Rows are points. Any point is a mix of the corners, with weights that add up to 1. It lies inside the corners' shape when no weight is negative. Is each point inside? If not, which corners have a negative weight?

Corners:
(1): [  7 -19   5]
(2): [ 48   3 -19]
(3): [-111   38   52]
(4): [ 65 -23 -52]
Points:
[ 41 -23 -19] => outside (3)
[10  6 -2] => inside
[ 3 -7  3] => inside
[  1   8 -12] => outside (1)
[ 29   1 -23] => outside (1)

Corners:
(1): [ 39  -9 -65  26 -31 -58 -56  89  38 -70  -9]
(2): [-42   4 -36  14  11  21  -2 -53 -18  40 -68]
(3): [-72 -17 -16   3 -36 -41  -1 -48  11  77 -18]
(4): [-31  -6  12  53  18  12   2 -80  32 104  -6]
(5): [ 40  28 -33   7 -17 -56  17  41 -25 -61  -2]
(6): [-24  31  10 -31  26  24  13 -13  12  45 -11]
(7): [-63  -1  50  25  16  23   6  -5  -6  11 -46]
(8): [ 28 -46  22 -33  -7 -49 -41  33  27 -44 -17]
(9): [-71 -19 -11  10  17  48  44 -94  39  26  -7]
(10): [-12 -30  18 -26 -30  45  30 -18 -15  84  19]
(11): [-15  36 -15  -7 -11  -7 -28 -12 -24 -78   8]
(12): [ -9 -22 -69  -4  15 -71  -7  37 -65 -14  15]
Points:
[ 13  -2  -5   2   5 -31 -11  28   7 -49  -3] => outside (2, 3, 10)
[-38  -8 -10   4 -15 -16  -3 -30   5  35 -11] => inside
[-18 -15 -27 -10 -12 -41 -11  18 -17  16 -21] => outside (4, 9, 11)
[ 39   6 -43 -11 -17 -45 -14  49  -7 -69   3] => outside (3, 4, 7)
[-20  11 -32  12 -20   1  12 -34  11  32  -5] => outside (7, 8, 12)

Corners:
(1): [ 41  50 -38 -15  95  49  22  26 -21  -7 -10  32  16 -14   1  39 -20  -1
  38 -16]
(2): [ -2 -50   2  20 -56   3  74  -8 -20 -13 -38 -10  24 -19  42 -54  40  16
 -51  23]
(3): [-20 -56  45 -25 -64 -36   7  -1  18 -17  38   0 -17 -53  29  -1  32 -11
 -12 -23]
(4): [ 30  42  10   7  58  25 -27   2  10  35  12 -10 -58 -13  -6   0  35  -8
 -16 -40]
(5): [  4 -43  37  -2 -56   8   0 -25 -16 -38  22 -27 -33 -25  16  35  46  11
 -22  19]
(6): [-13  37 -23 -27   9  68  23 -22 -18  19  15  61 -16  68 -10  18 -29  30
 -15 -22]
(7): [-16   1 -17 -11  84 -11 -32  18   5 -11   0   3 -64  24 -30  10   6  12
   7 -14]
(8): [  8   8  -7  -4  85  85 -36  -6 -43  29 -38  18  -8 -33  26   5 -28   1
  43 -30]
(9): [ 53 -10   4 -47  37   7 -46  44  -7  34  -1   7 -14  41  -8  13  13 -12
  17 -15]
(10): [-10  -1  -9 -13 -97   8  51   9  39  -2 -11 -33   0  35  39 -14  10  79
  -1 -15]
(11): [  3 -52  44  56 -84 -45  28  11 -14  13  20  -3 -36  -8  21  11  17  21
 -16  -7]
(12): [  7  18 -11  -6  75  13  -1 -22  29  55 -53  25   4  10 -40  40  10 -12
  -3  -1]
(13): [  9  43   5   1  43 -33   5 -55 -50  -2 -33  45 -30  43  -2  32 -31 -50
  10 -11]
(14): [ -3 -54  58   2 -32  13  57  -6  -7 -26   6  -2 -47   2   8  11 -11 -53
  13  46]
(15): [ 13  35  30 -14  26  11   0  -4 -32   5  -6 -16  -2 -30  -9  -1 -40  25
 -20  -4]
(16): [ 19  16  28 -48 121  21   1   3 -63  23 -40  -6 -31  -3   0  55  25  10
  33 -27]
(17): [-37 -26  39   9 -68   1 -13  21   8 -13  69 -27  17  15 -19  -4  53  37
  30 -10]
(18): [ 13 -61  60   2 -51 -14  26 -28  36 -35  39 -15   0  39  20 -13  30  43
   5  -4]
(19): [ 35   4 -28 -29  68  10   2 -47 -16  46  18  20 -45   6 -22  33 -11 -16
  41  -2]
(20): [ 23  -9 -25  -5  39  11  -4 -10  -9  28 -14 -42   5   9 -17  22  11 -12
 -27 -66]
(21): [-23  20 -18  -3  61  -5  14 -17 -13  35  -1   3 -12  27  57  34 -27  -9
  -7   3]
Points:
[  1 -15  12  -6   5   5   6  -1  -9   0  -1  -2 -10   7   6  11   7   8
  -1 -13] => outside (4, 19)
[ 13  -5   1  -4  18  11  -6  -9  -9   8   2   7 -14  -1 -11  10  11   1
   0 -17] => outside (10, 14, 16, 21)
[  1  -9   9   0   0   6   9  -6  -5   6   5   1 -17   3  11   8   4   5
  -3  -8] => outside (16)
[ 11  -4   0  -6  17  21   1   5   9  16  -1  -3 -11  16  -6  10   7  16
  -1  -4] => outside (3, 13, 16)

Corners:
(1): [-45  62  46 -28 -22  18  -4   0  22 -30  36  -6  31 -20  26   3 -21 -19
  -5 -22]
(2): [ -1  30  43 -14   9   1 -15 -18 -54   7   7   3  -8  43  70   4 -14 -19
 -17   8]
(3): [ 17 -13 -58 -16   7  -9 -29   3 -15  10  32 -50  -7  -6  40  33  96 -25
  66  14]
(4): [-31  76 -27 -16 -25  40  48 -68  26  42 -63 -15  -3  49 -35  18   9   6
  13  41]
(5): [-52  93  59  20  26  76  12 -34  64   6 -78   1   7  32  16 -11  11  28
 -35  82]
(6): [  3 -11  31 -27  87   2   7 -41  45  54  17 -29  18 -63 -31 -33  23  21
 -21 -30]
(7): [  -7    4  -52  -76  -30  -52  -21   22 -103   65  -83   -3   -1   -7
   31  -21   15  -32   35   20]
(8): [-62  60 -45  19  29 -23 -23 -31 -75  -3  20 -62 -92 -15  46  64  13   4
  11 -19]
(9): [-71  76 -35   0 -50  16 -56 -70  14 -76 -26  -5  20  28  29 -34 -23 -46
  39 -75]
(10): [ 20   0  60 -30 -79   0  66  46 -11  39  -7   2 -57  15  19  31  44  16
  12  55]
(11): [-24 -62  60 -22  12  49  57 -33 -33  24   7  36  14 -49  20  47  27 -56
  87 -22]
(12): [ 14  24 -58 -21  63  43  42 -90 -16 -40  47 -22 -51  -6 -30   1  24 -33
 -18  39]
(13): [ 32 -14  -1  -2 -22  17  25  18  14  34 -84 -35  50  13  63 -37  27 -41
  21  33]
(14): [ 36  -7  -7   7 -40 -46 -16 -38   6 -28  27  -9  17 -30  16 -22  -4  50
  14 -12]
(15): [  -6   43  -35  -37   15  -70  -11    1   41  -48  -60   10  -24  -12
 -102   -8  -34   19 -118   29]
(16): [-43 -24  -7  70 -54 -31  12 -27  -3  23  30  23  27 -34   9 -12  36 -20
  51 -74]
(17): [-50  10  47  -1  -8  13   0 -55  73  13  15   4  22   5  38 -17  45 -23
 -12  66]
(18): [-24 -29  42 -32 -28  -4  47  54  65  39 -29  48 -14   8  21 -14   0  36
 -22  20]
(19): [-59 -41 -20  14  -9 -11 -74   0 -54 -28   6 -39  60 -37  -1 -29  13 -31
 -23 -79]
(20): [-79 -52  10 -34 -26 -83  -9  89 -24  10 -19  -5  14 -17 -41 -44 -29   8
  39 -53]
(21): [-53  -2  22   8   9  -5  53 -43  37   6  21   2 -13  -3  51  30  81  41
  23  -9]
Points:
[ -9   7 -13 -15   6   6  14 -22  -7   0  -8 -15  -3  -4   9  -8  19 -18
   6  11] => inside
[-21  10  -7 -28  -7  -8   0 -12  -2   4 -12 -12  -1  -2  11   0  17 -12
   9   6] => outside (5, 16)
[-15   5  -9 -13  21  10 -24 -31 -13 -13  -9 -19  19 -17  29 -13  18 -22
 -10  -3] => outside (4, 10, 16, 20)
[-39  27 -17  -3  11  -9 -14 -28  -7 -11   8 -18 -15  -6   5  -1  10   3
  -8  -7] => outside (10, 11, 13)
[-29  10   3 -13  -1   2  13 -25   2   2  -1  -5  -1  -6  17   3  25  -7
  15  -2] => inside
[-42  26 -39   8  33 -12 -34 -44 -10 -18  -6 -33  -4  -2  12 -21  28 -23
  -5 -14] => outside (1, 4, 10, 11, 14, 18)
[-25  25  -7 -11 -10   8  18 -30   7  12 -24  -7   0   6  -6   4  13  -7
   9   9] => inside

Corners:
(1): [ 16  14 -46  34   6 -43  21  50  45 -63   2 -86  31  52  15  31 -32  72
  23  11]
(2): [-13  33  54  -6   4 -48  31  36  -5 -20  39  52 -22  18  21 -43  19  40
   6 -77]
(3): [  3  -2   8 -32 -13  79  -3 -62  41  41 -50  12  29 -54 -77 -12 -32   1
  37  49]
(4): [-12 -39  53   8 -20  36 -43 -11  22 -25  14 -34  52 -43 -66  36 -32   2
  26  32]
(5): [ 48 -26  25 -46 -37  53  -5  19  37  31 -36 -64  22 -71 -61  56 -21  10
 -12  44]
(6): [ 71  12  -8 -38 -20  42  19 -17  23  35 -12   8  55 -44 -39  33  -4  -7
  40  62]
(7): [ 25 -54  -9 -35 -66 -32 -10 -11   2 -52  10 -22 -28 -38 -66  22 -55   7
 -79  26]
(8): [ 67 -54 -16 -21 -54  20 -29 -10  81 -41  -2 -30  -5 -33 -51  50 -26   2
  22  23]
(9): [-32 -14   1  51  24 -14   9  30 -16 -64  23   2 -15  23  53 -15  13  40
   3   6]
(10): [ -3 -14 -71   2   6 -97  -5  50 -40 -42  13 -22   5  59  21  25 -15  18
 -53 -50]
(11): [-18   6  42 121  25 -31  25  28 -20  25   0  13  -2  48  42 -10  -1   8
  32 -13]
(12): [ 32 -24 -64  -6 -65 -19 -41  26  -4 -65  45 -68 -12   8  19   0 -74   0
 -43  20]
(13): [-10  39   7  77  57  -8  19   8 -22 -34  36  53  -1  48   2 -43   5   2
   6 -16]
(14): [-10 -35 -26   9  65 -65  19  39 -16 -91 -18  -5 -27  74  15 -45 -48  17
  -2 -19]
(15): [-22  54  22  42  14  14  33 -21  -3  25 -17  23  58 -20 -48 -36  26 -62
  88  15]
(16): [  0   6 -20 -34 -37 -36 -10  41  15 -36  52 -30 -30  15   1  63 -40  -6
 -19   2]
(17): [ 16  -7 -10 -22 -40 -47 -33  35 -30 -95   6 -26  -7 -24  44  63 -59  -3
 -57 -25]
(18): [ 72 -16  60  71  25  14  46 -31 -89  28  -4  17 -45 -11  62 -23  70  27
  77   3]
(19): [ 32 -41 -50 -61 -65  31  10   0 -23 -42 -10  -7   2  -3 -82  26 -60   2
 -22  28]
(20): [  7  -9 -43 -18 -19  45   1  11  -8  19  12 -20  29 -92 -49  46 -59  -8
  12  33]
(21): [-47  13  21  74  86  32  87 -55 -12  54 -26  25  56  25  13 -47  30 -13
  53  -4]
Points:
[ 10  -7  -4  10   1 -19   6  17  -9 -34  10 -10  -6  10   5   9 -18  11
   3  -2] => inside
[  4  -6  -6  17   0  -8   8   5  -6 -28  12  -1   4   7  -9  -1 -20   5
   4   5] => outside (5)
[  6  -2   4  17   5   1  15   0  -7 -13   1   7  -1  -1  -7  -9 -17  -4
  11   7] => outside (1, 4, 10)
[ 20 -10 -13  18  -4 -14  17  14 -20 -29   5 -10  -2   8   3   1 -16  12
   0   1] => outside (3, 4, 16)
[  4  -2   9  27  19   3  20  -8  -3  -7  -8  12  21  -1 -22  -8  -9   7
  30   0] => outside (5, 9, 12, 16)
[ 28 -17  -6 -15 -17  -8 -13  14   5 -31   8 -22  -9 -17  -5  22 -27  21
 -10   7] => outside (11, 15, 19, 21)
[ 11   5  12  32  -1  16  16  -5  -7  -7  -1 -14  20  -4  -1   8  -6   9
  24  26] => outside (2, 8, 10, 14, 20)
[ 12 -14  -5  -3  -1   7  11  -3  -6 -17   2   1   4  -6 -25  -5 -14   3
   8  11] => outside (1, 11, 17)
[ 27  -8 -14   6 -12   3  -2   6  -7 -14   0 -18  10  -8 -19  20 -22   1
  18  15] => outside (2, 7, 9, 21)

Corners:
(1): [-28  41  -9  -8  19 -53  28  34 -44  14  15  28  46  20  -2 -47 -19 -20
  21 -34]
(2): [-35  15  24  28   1   7 -70  30  55 -18  39  13  78  21 -26 -64 -50 -39
  19  41]
(3): [ 24 -13 -44  -3 -13 -18   6  -1  54   7   7   9   1  20  53  -8  44  16
  12  11]
(4): [ -32  -17   20   13   19  -12   57   52  -37   71  -53  -21  -15 -109
   -8  -25   39   69  -12    6]
(5): [-22  33  57  -8 -30   7 -38 -26 -16  34  -4   3  -4  31 -24 -58 -53   6
 -20   0]
(6): [ 25 -22 -44 -24 -34  -8  12  47  32  42  50  21  28  45 -12  45  45  39
  30 -24]
(7): [ 10 -44 -53 -55  16  18  28  56  26 -14 -28 -19   1  25  27  26  58  62
   6 -46]
(8): [-57  31   9 -65 -75   1 -75 -19  45  43  61 -38  33 -24 -72   9  48 -70
  33 -60]
(9): [  0  27 -22   8   0   8 -37   7 -47 -67  25  24 -15  39 -60  -6 -21 -33
  60 -37]
(10): [ 22  47  36  33 -15 -19 -35 -19   2 -24 -12  29 -14  22  35 -12 -33 -36
 -60 -38]
(11): [  2  32 -54   4  12   2  29  10 -60 -13 -50  51   3  61  21  30  34  18
 -24 -27]
(12): [ -6  65  15  13  37  11  42  33  30 -42  22  15 -10 -23  40 -54  -8  69
 -26  58]
(13): [-64  36 -13  -7 -73 -16  44  70  49 -60  17  44  82  20 -31 -73  41 -36
  39 -40]
(14): [-56 -20 -19 -24 -55   2 -38 -29   6  32  47  64  81 -25 -12 -54 -19 -49
  10 -16]
(15): [ 97  15 -84 -41  36 -55  49  79  12  38 -47  37 -48  12  32  60  51  34
 -24   2]
(16): [ -7  42  55  16  -2  24  -6   4  71  -1   8  14  60   1  -4 -70 -45 -34
  36 -19]
(17): [  55   38   49   26   46  -41   30   64  -16    4  -36   -2   76 -100
   -1    9    0   79    4   54]
(18): [ 46 -17 -52 -16 -55  29  28   7 -33  58   4 -25   5  -1  66   7  35   6
  -2  -5]
(19): [-43  15  53   6 -31  53 -84   8 -55  13 -24  -1 -11  -3  21  24  10 -11
  54   1]
(20): [-41  19  10  24 -28  -2 -40  19  23 -24 -31   7  39  -4 -20  25 -55 -13
  14 -21]
(21): [ 14 -13 -68 -18 -25  18 -61  66  61  47  29  -1  -1  -7   6 -45  67  13
  25 -43]
Points:
[ -2  15  -7   2 -12   0  -2  25   0   4  -3  17  16   6   8 -17   5   6
   4 -10] => outside (8)
[-16  18  -5  -8 -22   4 -20  16  11  -1   1   8  17  -4  -9 -15  11 -10
  11 -19] => outside (1, 6)
[-18  10 -20 -17 -22   4   3  20  34   4  14   3  57  11  14 -44  12  -1
   9 -13] => outside (4, 6, 9, 10, 15, 19)
[-11  16  -5  -2 -24   0 -13  17  15  20   6  15  17  -2   9 -24   6  -9
   1 -12] => outside (7, 9, 17)
[ -5   5 -11  -4 -13  -3  -1  21  14   8  -3   8  12  -1  15 -12  22  10
  13  -5] => inside
